Every row gives one point. Before rounding, the points of a table are all equally far from one centre. They may lie mostly on one side of it. Write the centre, to within rounding.

Points (7 x 2)
[[-4.9  4.4]
 [-3.8  4.9]
 [-1.1  4.4]
 [-5.8  3.4]
 [-3.1  5.0]
 [-2.5  4.9]
 [-2.0  4.8]]
Centre: [-3.0  1.7]

Points (8 x 4)
[[ 2.2 -5.9 -5.9 -2.3]
 [ 0.7 -4.6 -3.3 -5.8]
 [ 0.7  1.7 -5.4 -5.8]
 [-0.9 -6.8 -4.1 -3.0]
 [ 0.9 -4.8 -0.5 -4.3]
 [-1.4 -4.5 -7.0  2.5]
 [ 3.6 -3.4 -4.3 -4.7]
 [-5.7 -3.6 -5.0 -2.6]]
Centre: [-0.6 -1.2 -3.8 -1.1]

Points (14 x 8)
[[ 2.9 -1.2  7.4  7.2  1.4 -4.1 -3.8 -4.5]
 [ 8.5 -0.2  0.7  2.4  1.9  8.9 -4.0 -2.8]
 [ 9.3  0.5 -2.6  2.9  4.0 -4.2 -2.4 -1.7]
 [ 1.1  0.3  3.1 -5.0  1.3  1.0 -5.3 -5.8]
 [ 4.6 -1.2  3.7  7.8  9.0  2.2 -2.5 -2.0]
 [ 6.3  4.2  2.3 -0.1  1.4  0.1 -2.9  3.3]
 [ 6.2 -6.8  0.4  6.3  6.8 -0.1  0.4 -4.6]
 [ 6.9 -5.1 -2.4  4.9 -4.1  0.6 -3.0 -1.3]
 [ 2.4  1.7 -2.5  7.3  4.2  0.1 -5.0  0.9]
 [ 4.5 -1.4 -0.9  2.7 -3.7  1.4 -3.0  3.7]
 [ 4.7 -4.3  9.0  4.7  0.0  0.2  2.0 -5.1]
 [ 3.6  2.8 -4.5  3.8  1.0  0.1 -3.0  2.0]
 [ 0.7 -7.4 -3.1  1.2  3.0  4.2 -1.1 -2.3]
 [ 0.3 -5.6  2.3  2.6 -1.4  6.0 -5.3 -0.3]]
Centre: [ 3.9 -1.1  1.8  2.5  1.7  1.2 -1.8 -3.3]

Points (15 x 11)
[[  2.9  -4.6  -2.5  -1.9  -0.6   7.7   3.2   4.9  -0.6   2.5   1.2]
 [ -1.4  -5.7  -2.8  -3.7   4.0 -10.6  -0.4   1.9  -0.7  -1.0   4.2]
 [ -8.2  -6.2  -3.8   1.0   4.9   2.2  -2.3   2.5   5.0   1.2   0.0]
 [  5.9  -2.2   3.2   4.5   2.4   1.3   0.3   4.5   2.6   2.9   4.3]
 [ -1.2   0.5   0.6   8.5   0.0   1.0   5.0  -1.0  -1.9  -3.0   0.4]
 [  7.0  -3.4  -2.9  -0.5   7.2  -1.8   0.8  -3.0  -3.5  -0.2   8.9]
 [ -3.5  -2.2  -3.6   1.5   5.7   0.3  -2.2  -4.8   3.2  -1.8  10.5]
 [  0.8  -8.4   4.5  -2.5   5.9  -1.1  -1.6  -3.6  -2.2  -0.3   2.9]
 [ -1.9  -3.0  -4.2  -0.2   6.3   1.9  -6.3   2.9  -4.1   3.6   6.3]
 [ -5.9  -4.2   0.3   1.2   5.0  -5.2  -1.8   1.5  -3.2   2.4   6.8]
 [ -1.5  -3.7  -8.0   1.5   8.2  -0.5   2.5  -3.1   3.0   0.7   9.7]
 [  4.5  -1.2  -2.3  -0.9  -1.5  -6.9   2.6   0.8  -3.7   0.3   7.3]
 [ -4.4  -6.3   1.4  -1.4   8.6   1.5  -1.8  -0.6   1.3   0.0   8.4]
 [  3.7  -5.2  -0.8   6.9   7.2  -0.5  -5.8   2.2  -1.9  -3.1   0.3]
 [  3.7  -1.5   0.6  -5.4   4.6   1.3   1.3  -5.1  -5.4   1.6   3.3]]
Centre: [ 0.3 -2.5 -3.1  0.0  3.6 -0.4  0.8  0.7  0.5 -1.7  2.0]

Points (19 x 14)
[[  5.3  -1.3  -4.4  -5.8   2.8  -4.3  -2.5  -4.0  -2.8  -9.9   4.7   0.0
    3.6  -4.6]
 [  2.0   1.8   2.6  -0.9   2.1  -3.6   5.0  -3.3  -5.1  -6.9   3.9  -1.7
   -4.4   3.4]
 [ -1.3   0.7  -1.2  -4.4   2.8  -6.4  -5.5   4.2  -1.2  -1.6   2.1   5.3
    3.2   1.7]
 [ -0.8  -1.6  -0.5   0.0   1.1  -7.0  -4.0   0.1  -6.3 -11.5   5.1   4.8
    5.1  -3.0]
 [ -1.4   2.2  -8.1   3.7   0.3  -1.1  -1.9   1.0  -6.7  -6.3   2.7   0.7
    1.8  -4.0]
 [ -1.7   8.1   4.8  -0.9   5.2   1.4  -0.5  -0.6  -6.8  -9.4   4.8   4.1
   -1.6  -0.3]
 [  0.1   1.9   2.2  -1.1   0.8  -2.7  -1.3   3.3 -11.7  -7.8   2.1   5.7
    0.0  -4.3]
 [ -3.8  -0.6  -0.6   0.4  -1.4  -8.2  -1.5  -1.8   0.5  -7.5   2.1  -0.6
    1.5   2.1]
 [  4.9   1.3   0.3  -3.2  10.5  -1.2  -4.5  -3.4  -4.3  -6.4  -0.1   1.3
    6.2   0.9]
 [  3.1  -3.6  -0.2  -3.3   2.2  -2.1  -5.9  -4.3  -7.6  -8.2   0.2  -1.7
    2.4  -1.3]
 [  4.7   4.5   2.9  -1.9   3.8   0.5   5.8  -2.9   1.8  -9.3   1.9  -2.0
    4.3  -1.9]
 [ -3.2  -2.5  -1.7   1.8  -0.9  -1.4  -4.5  -0.1  -2.9  -6.9  -3.5   0.6
    2.5  -1.7]
 [ -2.4   4.2   1.6  -2.1   7.5  -2.3   1.5  -2.3  -7.2  -3.8   0.6   4.3
   -4.0  -6.4]
 [ -3.2   1.0   4.7   0.3   4.8  -4.4   0.3  -2.6   4.7  -1.2   1.8   4.2
    5.3  -0.2]
 [  1.1  -3.2   3.0   4.6   1.4  -4.3  -8.5   0.6  -5.1  -4.3   3.1   2.5
    2.1  -2.2]
 [  4.7   4.1  -4.3   3.9  -0.3  -2.8  -1.7  -0.5  -4.3 -11.0   6.1   0.1
   -1.3  -2.2]
 [ -4.1   2.6  -1.3  -1.5   2.1  -7.8   0.8   2.9  -7.8  -8.7   1.2   3.6
    5.2  -2.5]
 [ -5.7   0.3  -0.5  -3.5   2.0  -7.6   0.2   1.1  -1.2  -3.6   0.0   3.7
   -1.3   0.8]
 [  6.3   3.7   2.2   2.0   3.2  -4.8  -3.2   5.9  -1.8  -7.3   0.8  -0.9
    5.2   0.8]]
Centre: [ 1.3  2.2  0.8 -0.6  2.8 -2.0 -0.5 -1.2 -3.1 -4.5  3.4  1.9  2.5 -1.9]

Points (26 x 20)
[[  3.5  -5.7   3.8   2.0   8.3  -0.4   0.9   2.6   3.9  -5.9  -1.7  -1.4
    2.6   3.8  -2.3   5.3  -5.3   0.9  -5.1  -0.4]
 [  4.5  -5.7   5.2   0.7   8.4  -3.5   5.8  -1.0  -0.5  -8.5   7.0   0.6
    1.9   3.8   0.1   3.4  -4.8   1.8  -3.7  -4.1]
 [  3.2  -1.1  -0.3   1.6   2.7  -3.1   1.1   1.1   1.3  -1.1   0.0   4.8
    2.5   0.7  -3.0   2.3   3.5   7.1  -2.6   2.9]
 [  4.0  -6.3   0.9  -0.7   6.5  -0.4   4.6  -3.9   2.4  -3.0   1.0   1.2
   -0.8  -3.5   9.8  -4.4  -1.4  -2.7  -6.5   2.3]
 [ -5.6  -0.4   5.1   1.8  -0.4   3.8  -4.1  -2.6   0.9  -6.6   2.1   5.1
   -0.2  -2.4   4.1   0.6  -6.7   0.7   3.4   3.3]
 [ -6.6   2.7   3.4   0.2   6.0   2.8  -3.1   3.9   1.7  -0.2   6.5   0.2
   -0.2  -2.8  -0.9  -3.5  -2.1  -1.8   2.8   0.9]
 [ -1.0  -2.1   1.8  -0.9   6.8   1.9  -4.6  -7.6  -0.2  -7.9  -3.0   4.8
    4.2  -2.6  -1.5   3.1  -3.2  -2.5  -1.5   0.9]
 [  2.2  -3.9   4.4  -1.0   3.9  -1.8   0.8   0.8  -3.4  -3.2   4.3   1.9
    1.0  -6.6  -9.6  -1.7  -5.0   2.2   3.0   0.3]
 [  0.0  -8.0  -3.4  -0.4   0.1  -3.6   3.3   1.5   3.3  -2.5  -0.4   4.5
   -3.6  -7.7   1.2   4.2 -10.2   0.8  -5.4  -2.1]
 [  1.6  -1.3  -1.3   4.3   7.4  -1.0  10.0   3.3   6.2  -3.0   0.5   2.3
    1.8   1.5   0.5   3.4  -0.7  -0.8  -6.2  -1.4]
 [  1.2   1.2   0.9  -5.6   0.2  -2.1   2.0   0.7  -1.6  -3.5   2.9   6.7
    1.0   5.4  -0.1   5.0  -7.4   1.6   0.8   0.7]
 [  1.0  -5.7  -2.2  -0.7   6.4  -5.3   3.8   4.9  -2.2  -0.6  -1.2   4.4
    3.0  -6.2  -1.2  -1.1  -5.6   3.2  -5.1  -1.6]
 [  0.8  -5.3   2.8   0.3   0.6  -2.0   3.0  -6.8  -0.7  -8.5  -0.9   3.3
    4.6  -1.4   5.7   2.7  -6.2  -6.4  -7.7  -9.0]
 [ -3.0  -3.2   0.9  -1.8   0.1  -0.2  -0.8   2.2   0.7  -8.6  -0.5   4.2
    0.7  -5.3  -4.9   5.6  -5.4   3.5  -5.2   3.6]
 [ -4.4  -6.0   1.5   2.2  -0.7   1.0   3.9   5.9   5.6  -8.0   3.0   7.7
   -3.2   0.6  -2.2   1.5  -4.1   0.8  -9.1  -6.7]
 [ -3.0   0.6   1.8  -3.1   6.7  -0.1   3.5   4.4   6.1  -6.4   6.2   6.3
    1.5  -1.5   4.0  -6.6  -4.4   1.2  -5.6  -0.6]
 [ -1.0  -4.8   0.1   1.0   4.7   4.7   4.4  -3.8   2.8   0.1  -1.0   9.3
    2.4   4.1   3.1   0.9  -8.3   1.7  -2.0   0.0]
 [  8.1  -0.1   4.0  -1.0   5.5  -3.5   2.8   0.4  -0.5  -9.8  -0.2   4.9
    0.2  -0.7  -0.4   0.2  -5.4   0.7  -6.9   0.0]
 [  7.8  -4.5   9.5  -0.4   1.1  -7.8  -0.7  -2.6   5.4  -6.4   2.3   3.8
    2.2  -0.6  -2.5   3.8  -4.3  -0.8  -5.3  -4.4]
 [ -5.8  -2.2   0.9  -6.0   0.6   2.4   5.8  -0.5   0.9 -10.4   6.2  -1.9
    3.8  -1.0  -1.5   4.7  -3.2  -3.6  -7.2  -2.3]
 [  1.0  -9.7   7.3  -1.1   2.1   1.7  -2.0  -2.9  -4.1  -5.8  -2.0   3.4
   -3.4  -1.4  -1.2   4.8  -1.4  -0.9   0.2   0.9]
 [  2.3  -6.2   2.3   2.4   6.9  -0.1   2.8   1.5  -1.2  -3.1  -0.7   0.5
    3.7 -10.6  -0.2   3.9  -5.8  -1.0  -4.4   2.3]
 [  1.7   0.6  -0.3   2.6   2.0  -5.0   0.6  -0.6   2.6  -1.1  -1.8  -0.3
    8.7  -4.8   2.0   8.1  -5.0  -3.3  -2.4  -1.4]
 [ -1.9  -7.7   8.3   1.1   2.5   2.2  -0.5  -2.1   2.3  -9.4   1.3   7.8
    2.5  -3.9   1.9   3.1  -1.0   2.8  -7.4   1.5]
 [  0.8  -3.4   5.8  -3.6   2.6  -5.2  -1.2  -1.7  -0.9  -9.0  -4.5   4.1
    1.8  -1.4   5.2  -2.3  -5.1  -1.9   0.4  -5.1]
 [  0.6  -8.3   3.1  -7.0   1.5  -1.3   1.9  -2.5   0.0  -3.0  -0.3  -0.1
    3.7  -8.0   1.9   0.2   0.7   2.0  -7.3  -6.4]]
Centre: [-0.1 -4.2  1.5  1.3  0.3 -0.9  0.9 -1.0  1.9 -3.0  4.2  2.6  1.3 -1.1
 -0.3 -0.8 -2.8 -3.2 -3.0 -2.1]
